Each row of a before or after table is a point. One or more steps were done to the points. Then noise was added and the rows were shuffled. The steps act on how far a point lies along the listed directions, d1 being the first. Write out the steps. A step turns or swaps two directions, mirrors them in a line or flattens them onto one, adds a multiple of one to another, or multiplies one. Angles are multiples of 10 degrees, from the lower direction toward the higher: turns from -170 to 170, lines from 10 to 170 but not 90. Use the fewest steps. Two steps may share a direction if one is a turn and the other turns, adds or multiplies; they go together, in the order done. Otherwise the lowest direction goes first.

Directions:
(1): [-0.036,-0.020,0.027]
(2): [-0.012,0.044,0.017]
(3): [-0.031,0.006,-0.037]
Before (11 x 3)
[[-0.039,0.020,0.027],
[0.048,-0.023,-0.029],
[-0.017,-0.014,-0.012],
[0.021,0.000,-0.056],
[-0.013,0.015,0.011],
[-0.029,-0.002,-0.011],
[0.015,-0.031,-0.010],
[0.020,-0.027,0.003],
[-0.017,-0.006,-0.022],
[-0.033,-0.003,0.007],
[0.012,-0.007,0.013]]
After (11 x 3)
[[-0.049,0.002,-0.048],
[0.015,-0.029,0.042],
[0.002,0.024,-0.006],
[-0.042,0.001,-0.024],
[-0.033,-0.039,-0.074],
[-0.006,-0.032,0.018],
[-0.053,0.018,-0.042],
[0.022,-0.062,0.011],
[-0.038,0.027,-0.015],
[-0.012,0.051,-0.005],
[0.025,-0.009,0.037]]
Steps: turn d1 and d2 by 60 degrees; multiply d3 by 2.5

Directions:
(1): [-0.021,0.012,0.022,-0.043,0.036,0.025]
(2): [0.061,-0.013,0.021,-0.022,0.004,-0.004]
(3): [0.009,0.001,-0.056,-0.023,0.026,-0.020]
(4): [-0.017,0.004,0.010,-0.040,-0.037,-0.039]
(5): [0.015,0.036,-0.021,-0.014,-0.034,0.039]
Before (12 x 6)
[[-0.065,0.003,0.012,-0.048,0.011,-0.010],
[-0.017,0.009,0.001,0.024,0.008,-0.029],
[-0.069,0.030,0.017,-0.034,0.003,0.029],
[-0.057,0.017,-0.016,-0.008,0.022,0.002],
[0.027,-0.025,-0.038,0.010,0.021,-0.036],
[0.006,-0.030,-0.013,0.033,0.024,-0.023],
[-0.017,-0.042,-0.003,0.027,0.000,-0.018],
[-0.062,0.008,0.024,-0.022,-0.006,-0.001],
[-0.037,0.017,0.009,-0.025,-0.027,0.004],
[-0.054,0.016,0.046,-0.026,0.009,-0.013],
[-0.045,0.012,-0.008,-0.020,0.023,0.019],
[0.037,-0.019,0.029,0.030,0.024,-0.024]]
After (12 x 6)
[[-0.003,-0.011,-0.018,0.047,-0.026,-0.009],
[0.023,-0.005,-0.020,0.049,-0.029,-0.011],
[0.032,-0.003,-0.007,-0.025,-0.030,0.027],
[-0.004,-0.016,-0.058,0.049,-0.021,-0.051],
[0.008,-0.018,-0.051,0.012,0.015,-0.032],
[0.012,-0.002,-0.068,0.020,-0.011,-0.026],
[0.002,0.029,-0.078,0.018,-0.017,-0.030],
[0.018,0.011,0.036,0.004,0.005,0.058],
[0.009,-0.004,-0.077,0.040,-0.008,-0.004],
[0.037,0.026,-0.002,0.004,-0.009,-0.003],
[0.019,0.018,0.031,-0.013,-0.025,0.044],
[-0.010,0.043,0.017,-0.034,-0.011,0.025]]
Steps: turn d1 and d2 by -120 degrees; turn d3 and d4 by -120 degrees; multiply d3 by 1.3; multiply d5 by -1
